Rows are points. Any point is a mix of the corners, with weights that add up to 1. It lies inside the corners' shape when no weight is negative. Say inside or outside, and name the corners with a negative weight.
In the rows, zero is written as 128.

Corners:
(1): [134 133]
(2): [191 161]
(3): [122  85]
Points:
[145 123] => inside
[149 116] => inside
[164 146] => inside
[186 157] => inside
[168 133] => outside (1)
[169 154] => outside (3)
[153 121] => inside

Corners:
(1): [125  55 146  98 190 129 143  90]
(2): [131 101  95 185 107 160 120 134]
(3): [170 125  91 157 106 132 178 116]
(4): [137 160 135 176 160 169 131 139]
(5): [156 126 118 151 107 148 113  72]
(6): [140  50 197  92 133 105 123 163]
(7): [100 168 102 168 107 153 146  99]
(8): [ 87 133 175 129 190  79 101 144]
(9): [ 92 104 135  79 183  85 104 151]
Points:
[143 116 113 151 120 139 131 109] => inside
[144 121 125 160 125 143 136 116] => outside (9)
[120  83 163  90 183  84 122 128] => outside (2, 4, 7)
[129 101 142 117 162 125 134 104] => outside (2)

Corners:
(1): [144 138 160 179 174  71 149  87 164 131 106 136 101 110 154 162  93 134]
(2): [ 99 197  81  97 117 191 107  74 116 183 152 154  89 204 103 104 179 191]
(3): [ 44 123 163 188 168 110 122 101 134 156  90 149  68 157  81  77 164 120]
(4): [183 124  74 143 138 150 113 169 116  93 137  69 141 142  56 135 172 129]
(5): [135  88 128 114 155 120 110 201 147  94  77  81 151 146 161 147 138  79]
(6): [130 173 152 167 177  75 141 162 120 142  86 158 181  85 140 160 103  93]
(7): [ 89  89 148 104 172  83 172  83 167 160  91 165 102 110  88  72 164 126]
(8): [145 144 151 129 240  88 119 135 150  68 112 129 145 118 129 164 135  81]
(9): [125 167 153 110 140 103  98 168 148 122 154  75 131  94 118 157 135  90]
(10): [136 140 118 112 141 193 103 155 131  84 119  71 137 120 127 108 146 175]
(11): [147 116 130 172 203 113  88 129 143 161 126 169 149  76 142 164  82 109]
(12): [111 171  93 162 125 183 119  95 106 178 187 169  85 137 137  44 210 168]
(13): [101 153  71 110 154 128  82 161  75  92 168  83 141 131 129 103 154 188]
(14): [122 116 121 134 119 145  98 147 110  82 173 100 152 121 133 186 191 156]
(15): [ 79 170  83 190 186 108 142  86 202 168 157 140 158 115 152 135 126 126]
(16): [140  92 159 142 187  74 174 155 128 105 138  96 157 152 136 139  91  81]
(17): [118 158  96 121  78 175  73 168 146  48 196 131 155 147 107 105 133 160]
(18): [ 71 143  75 130 133 159 129  68 105 137 130 154  52 107 110 108 150 130]
(19): [139 112 141 140 144  99  92  91 130 106 106  84 200 108 136 123 145  76]
Points:
[114 137 125 139 152 125 115 128 133 116 132 119 126 126 121 125 143 135] => inside
[109 136 133 146 165 121 115 124 137 122 121 122 124 125 117 121 143 120] => inside
[122 147 114 128 146 136 112 115 129 131 129 121 134 142 118 123 152 132] => inside
[115 142 121 137 157 118 119 130 143 128 135 118 130 120 127 127 142 123] => inside
[133 146 100 103 129 169  86 151 109 102 147 111 139 117 120 118 176 145] => outside (1, 3, 15, 16)
[138 140 145 129 180  97 120 137 134 136 131 114 166 101 165 156 133 118] => outside (3, 4, 17, 18)
[125 138 129 139 164 117 114 146 142 117 122 116 143 127 127 123 130 119] => outside (14, 18)
[116 130 147 170 192  75 132 111 154 145 125 149 140 100 115 100 123 103] => outside (2, 5, 10, 14, 18)
[115 129 120 149 153 124 128 120 127  93 137 117 137 117 112 112 155 146] => outside (2, 5, 9, 11)

Corners:
(1): [ 72  81 161 115 109  96 113  75 125 100 156 108 159 144 165 137 138  88
 118 123]
(2): [149  82  86 109 192 179  87 128 104  79 145 145 137 143  62  89 169  75
 130 140]
(3): [169 111 137  75  91  72 147 133 110  88  85  77 121  78  63 101 102  92
 155 115]
(4): [136 168 160 113 162  53 171 111 186 171 147 109  87 186 120 167  60 101
 134 113]
(5): [ 78 112  27 110 153 155 185 114 159 156 118 115 158 112  84 108 179 115
 180 150]
(6): [151  88 140 133 181 116  91 111  95  94 159 105  99  91 136 145 143 130
 104 129]
(7): [ 86 157  60 151 125  84 161 108 109 106 153 143  98 153  73 135  73 132
  75  97]
(8): [ 89 106  76 134 114 105  85  90 172 116  86  85 146  82 133 132 121 130
 116 126]
(9): [129  93  82 154 116 120 170 158 124 134 113  84 131 113 112 159 110  73
  83  94]
(10): [ 85 106 123  97 136  87 133 105 110 102 108 179 103 148 116  84 149  99
 129 170]
(11): [ 92 113 125  86 181 135 169 106 191 121 109 171 156 125 150 178  66 105
 111  87]
(12): [158  98 170 152 133  73 132 155 194  85  88  83 112 172 131 179 159 132
  91 113]
(13): [145  84  96 115 133 165 126 139 159 160 106 165 171  67  41  76 195 166
 188  80]
(14): [143 156  96 123 180 176 122  86 170 154 156 145 158  92 138 119 124  96
  94 118]
(15): [121 135  71 167 137 178 119  97 173 136 125 164  95 123 145 181 170 131
 132 110]
(16): [118 138  81  95 114 101 148  83 165 122 133 175 127 117 161  82  66 114
 119 152]
(17): [ 88  89 121 136 123  69 179 144 189  84 121 177 149 139 134 100 167  39
 131 147]
(18): [129  90 156 155  97  68 125 186 159 152 171 103 150 153  45 167 139 150
 104 155]
(19): [114 142 177 177  92 116 113 143  86 110 156  70 113 106 109 132  64 154
 129  94]
(20): [115 173  99 102 133  95  99 162 169 117 161 184 151 138 142  94  86  85
  96 110]
(21): [151  95 134 169 180 107  91 114  82  80 163 114 170 152 128 173 126  64
  92 147]
Points:
[112 108  90 116 146 117 152  91 164 128 109 126 138 109 131 136 139 105
 125 125] => outside (2, 18, 19, 20)
[120 110 119 126 139 112 132 115 134 113 128 122 127 118 115 133 119 112
 120 123] => outside (20)
[ 80 126 147 133 109  66 140 118 192 118 129 153 107 161 156 154 104 148
 107 110] => outside (2, 3, 5, 9, 14, 21)
[120 115 115 125 133 117 132 123 149 123 127 127 132 116 109 125 125 118
 127 114] => outside (21)
[118 117 104 130 131 117 135 126 150 123 127 128 137 126 106 129 126 110
 121 119] => outside (6)
[117 113  78 119 146 130 115 106 135 103 130 141 129 124 125 138 129 105
  96 133] => outside (4, 13, 17, 19)
[106 115 115 126 140 122 141 120 152 123 126 131 141 129 115 144 123 108
 124 111] => outside (6, 16)

Corners:
(1): [152 152 157  93  75 125 142 174 110 117  68  86  86 134 141 117 174 173
 136  97]
(2): [ 91 127 149  70 109  72  64 118 163 120 144 112 167  92 132 161 155 149
 171 108]
(3): [178 131 112 135 168 144 118 151 156 133 146 132 118 113 116 143  70 153
 120 115]
(4): [147 140 181 189 139 131 101 140 109 158  81  92 160  97 134 114  89  92
  86 133]
(5): [ 85 119 105 132  96  95 154 162 178 141  91  89 107 150 106 131 135 110
 159 184]
(6): [138 151 128 101  80  94 129  75 165 158 106  88 136 133 112 146  99 102
 184 111]
(7): [160  74 155 124 183 120 116 150 155 113 191 117 112 147  99 105 118 124
 200 198]
(8): [122 103  89 142 124 150 124 125 115 144 162 169 179 136 127 116 108  59
 121 129]
(9): [151 114  83 160 122 103 126  99 122  72  95 141  89 129 163 127 106 123
 131 105]
(10): [143 125 102  74  93 105 104 154 106 107 183 112 150 166 154 133  76 113
 134 174]
(11): [179  81  94 126 144 106 113 165 100 158 106 104  83 177 109 135  89  84
 100 134]
(12): [131  71 106 116 186 143  94  62  38 152 154 153  81 127 103 114 187 174
 101 189]
(13): [115  90 105 112  96 160 111 172 143 122 125 189  94 133 199 109 128  73
 178 176]
(14): [191 116 131 140  58 130 110  32 144 123 100 196 103 211  85 160  79 146
 104 109]
(15): [105 152 145 131 110  41 116 103 135 151 192 105 106  92 109 159  73 148
 204 120]
(16): [113  75 159 106 151 121 121 187 139  59 153 148 180  92 118 156 114 109
 133 159]
(17): [121  79 132 129 162 139 124 141 158 174 173  29  62 121 105  92 103 129
 168 145]
(18): [ 97  79 104 136 161  97 120 106 121 138 123 140 151 124 151 102 141 169
 117 102]
(19): [105 101 158 144 160  56 167 139 189 101 167 164 142 112 139 158 220 136
  84 189]
(20): [138 147 135  87 140 136 116 119 120 102  93 128  63 161 127 101  85 120
 149 106]
(21): [139  91  88 112  81  71  76 119 117  87 129 205 152  71 173  75 176 116
 101 137]
Points:
[134 107 102 112 117 101 118 126 134 131 138 123 102 137 141 129 124 138
 139 141] => outside (4, 7, 8, 16, 20)
[132 105 138 129 142  99 129 134 150 116 149 136 125 129 127 132 143 127
 130 160] => inside
[130 120 133 123 118 101 121 146 149 106 115 131 122 144 143 145 103 136
 144 129] => outside (6, 8, 12, 17, 21)
[131 115 126 121 121 115 118 124 128 121 134 132 121 128 130 126 123 128
 140 139] => outside (11)
[135 105 125 131 133 113 120 126 136 131 130 125 118 129 122 124 122 119
 138 138] => outside (10)

Corners:
(1): [ 90 126 163 111  64 108 115 134  66 156  79 131 129 120 147 162 122  89
 116 183]
(2): [122 130 123  69  81 180 127 106  91 132  91  91 105 145 159 126 129 118
 132 153]
(3): [187 150 108  90 127 130 131 124 173 158 168 156 178 156 200 122  68 188
  93 143]
(4): [115 123 158 145  88 147 110 111 111  89 109 150 133 125 115 131 151 104
 117 159]
(5): [185 114 120 205 174  97 144 138 229 106 188 121 151  68  33 180  71 123
 174  36]
(6): [144  44  51 194 172 132 118 192 127 136 169 134 139 129 120  59 111 157
 153  81]
(7): [ 55 130  86 107  88 151 121 117 100 136  57 115 148 145 151 157 144 100
 124 185]
(8): [162 168 146  78 142 175  54  74 115 194 150 132 148 145 174 136  98 184
 158 160]
(9): [ 58  88 143 136 139 157 155 124 113  94 112 139  82 133  97 174 175 142
 111 100]
(10): [ 67 143 149 140 100 110 140 164 137  76 126 104 116  95  88 178 137 119
 147 139]
(11): [ 93 116 122 163 163  95 174 141 140  88 179  95 109  96  89 164 189  89
 149  77]
(12): [134 174 170 101  85 128 123  95 158 162  70 139 131 157 122 151 149 175
 127 146]
(13): [ 77 135 181 132 126 106 119  90 155 107  90 112 130 121 125 160 119  76
 148 141]
(14): [101 146  87  92 116 127 116  76  75 201 122 117 132 108  97 106 115 130
 148 230]
(15): [111 134 159 151 118 117 156 129  97  86 115 131 122 169 124 163 130 106
 141 152]
(16): [152 146 141 214 169 145 169 158 177  84 151  87 109  97 102 171 113 121
 131  76]
(17): [ 93 174 129  89  95 154 117  98  86 128 102 155 136 100 156 133 105 105
 160 138]
(18): [123 184 115 106 105 203 103 106 141 204 133 159 181 159  86  97 101 146
 121 167]
(19): [116  85  97 181 157  82 125 175 116  81 128 120 117 165  88  93 122 113
  81  74]
(20): [213  81  85 116 191 142  96 192 154 159 145 207 161 151 168  71  65 153
 116 122]
(21): [174 130  84 147 155 114 104 135 165 115 189 185  87 139 159 124  98  92
 134  75]
Points:
[106 111 114 144 132 123 133 149 133 108 121 140 118 131 109 138 126 105
 135 100] => outside (3, 4, 8, 14, 16)
[100 128 130 129 119 139 124 125 113 127 112 130 124 133 123 134 132 116
 133 140] => outside (3, 5)
[108 116 137 145 123 136 139 140 122 116 123 131 127 120 107 141 117 122
 124 127] => outside (7, 8, 11, 12, 21)
[115 139 127 124 119 134 123 120 112 134 120 131 130 123 127 136 116 120
 137 143] => inside
[122 122 119 124 126 133 119 129 121 131 134 141 136 132 133 129 114 125
 133 137] => outside (12, 16)
[111 132 120 143 119 120 141 127 133 122 124 111 128 125 107 141 131 110
 131 139] => outside (8, 9, 17, 20)
[107 123 120 127 130 128 130 133 109 114 127 123 118 122 143 140 124 112
 139 129] => outside (4, 5, 12, 18)
